Each row of a before or after table is a point. The points were changed in one or more steps. Then noise was added and the rows were shuffled. The steps act on how far a point lies along the listed directions, d1 being the first. Write out the steps. A step turns or swaps two directions, mirrors them in a line or flattens them onto one, adds a multiple of one to another, or multiplies one. Angles are multiples of 10 degrees, from the lower direction toward the higher: turns from -170 to 170, lines from 10 to 170 but not 90. Use the fewest steps. Two steps may share a direction if one is a turn and the other turns, adds or multiplies; they go together, in the order done. Otherwise the lowest direction goes first.

Directions:
(1): [-60  15 -18]
(2): [-12  23  59]
Before (12 x 3):
[[ 10  20 -11]
 [-14  -6  -7]
 [  2  15  26]
 [ 21  -1   9]
 [ 16  -4 -12]
 [ -2  -7  -5]
 [ 55 -23  34]
 [-10  21  46]
 [  7  -2  17]
 [ -4   4  36]
 [  3 -13  -2]
 [-47  13   1]]
After (12 x 3):
[[  3  -1  14]
 [-14  -3 -10]
 [-34   1 -10]
 [ 11  18  -9]
 [  4 -15  -1]
 [-48  21  -2]
 [ 21  -2 -11]
 [ -2  -2 -18]
 [-16 -27 -58]
 [-22  11 -10]
 [-13  15  44]
 [  4  -8   0]]
Steps: mirror d1 and d2 in the line at 50 degrees

Directions:
(1): [ 17  -7   5 -17 -12  60]
(2): [-15  14  -6 -48  40   1]
Before (8 x 6):
[[ -9   3  -7 -17  23 -26]
 [ -2  -1  -7  -8   2   5]
 [-16  10  -9 -27  40 -42]
 [  2   2   2  -3  -2  19]
 [  1  11  -2  -2  19 -26]
 [-12   8 -11 -11  25 -40]
 [ -5  -1   6  15   2 -18]
 [ 19  -3   5  22  -4   0]]
After (8 x 6):
[[-13   4  -9  -1  26 -58]
 [ -9   5  -9  10  11 -48]
 [ 20  -6   4  16  -2  12]
 [  7   8  -1  14  11 -29]
 [ -9   3  -5  -2  15 -39]
 [ -3   4   4 -10   4  15]
 [ -5   0  -8 -12   5   0]
 [ -2  -2  10  20  -6 -10]]
Steps: turn d1 and d2 by 30 degrees

Directions:
(1): [  1  -1  -5 -32  -5  38  27  33 -35]
(2): [-13  51   3  16   8  18  36   0  30]
(3): [ 32 -10   6 -29  34  31  -5 -29  24]
(4): [ 25  15  16  -3 -60  21 -19  -7  11]
Before (9 x 9):
[[ 18  -1  17 -15 -42  14 -10  -2  -6]
 [ 16 -10   4 -21   6  13 -13 -15  -6]
 [-10  30   0  33 -60   3   2   1   5]
 [  7 -11   3 -22   7   5   1 -15   3]
 [ 14  -6  -2 -18  -1  11   2  -8 -11]
 [  6 -13  -6 -13  21  -4 -19 -18  15]
 [  5   7  11 -14  -5  19   1  -4  12]
 [ 10  -9   7  -7  17   7  -8  -8   9]
 [ 32   1   2 -11 -10  17  -7 -21  17]]
After (9 x 9):
[[ 10 -17   6 -11   9   6 -10   1  -6]
 [  2 -22 -11 -27  11   6 -11   7 -16]
 [  8 -18   2  -9   3  -9 -24 -14 -11]
 [-41  20 -19  39  48 -23  33  -9  17]
 [-16 -14   3  17  24 -44 -10 -17   8]
 [  0  -7   7  -6  16  -3  -9 -14  16]
 [  6 -17   4 -19  -5  -4 -10 -14  -3]
 [  9 -26 -13  -3  39 -19  -6 -17   3]
 [ 13  -8   0  -3 -11  -9 -14 -19  -2]]
Steps: turn d1 and d4 by 130 degrees; multiply d4 by 1.6; turn d2 and d3 by 40 degrees

Directions:
(1): [ -7  23 -29   9  33 -29 -13  14 -35   3 -38  21 -48   9]
(2): [ 60 -14  12  -6  -3 -30 -32 -11  28  21 -27 -33 -13  10]
(3): [ -7 -20  -8 -22  48 -24 -10  10  -2 -32  47 -28   1  34]
(4): [  3   7  50 -60  22  -6   4  -8 -19  34  10  27  -6 -14]
Before (10 x 14):
[[-42   4 -25   9  16   1   7  21 -23 -27   9  14 -11   9]
 [ 28 -18  14  -5  -8   8   3  -8  19  -7  14 -15   5   5]
 [ 26  -5  19 -19   4 -13 -20 -11  13  16  -3 -24  -1 -17]
 [ 20 -20  59 -25 -28  11   9 -31  30  35  14  -6  24 -28]
 [-36   9 -23   9  33   7   3  10 -34 -40  22   1   2  26]
 [  0  10  39 -22 -22   4  14  -7  -7  28 -24  35  -5 -31]
 [  2   2  23  -4   4  -9  11 -14  -3  16 -18  17 -10   2]
 [-23 -17 -29  28   6   1 -11  11  19 -31  33 -26  23  12]
 [-18  22 -11  17   9  10 -12   2 -35  11 -23  17 -29  -8]
 [ 17  -6  21 -20  17 -14   5   0   2  -3  17 -19   9   6]]
After (10 x 14):
[[ 47   3  36 -14 -19   2 -21 -22   6  33 -32  -8   3  -2]
 [ 35 -12  34 -25 -10 -16 -16  -9  14  27 -17  -8  -6  -5]
 [-31  15 -22  16   2  10   3   7 -18 -10  -3   7  -3 -21]
 [-16  -5 -20  -2  38 -37  -7  19 -18 -34   3  -6 -27  22]
 [-36  -6 -55  60   8  -4   0   9  -6 -42   1 -12 -16  18]
 [ -2  18 -12  27 -11   4  15   6  -8  -3 -26   5  -2 -11]
 [  5   1  26 -31  31  -5 -23  -6 -16  16  17  -7 -14   5]
 [-15   0   3   3  27 -16  12  -6 -12  -6  -6  11 -15  15]
 [ -5   1 -13  27 -17  23  18   1   4 -24   3   6   1   1]
 [ 13 -11  16  15 -40  17  -7  -9  38  18   0 -11  30 -23]]
Steps: mirror d1 and d4 in the line at 40 degrees; turn d2 and d3 by -170 degrees
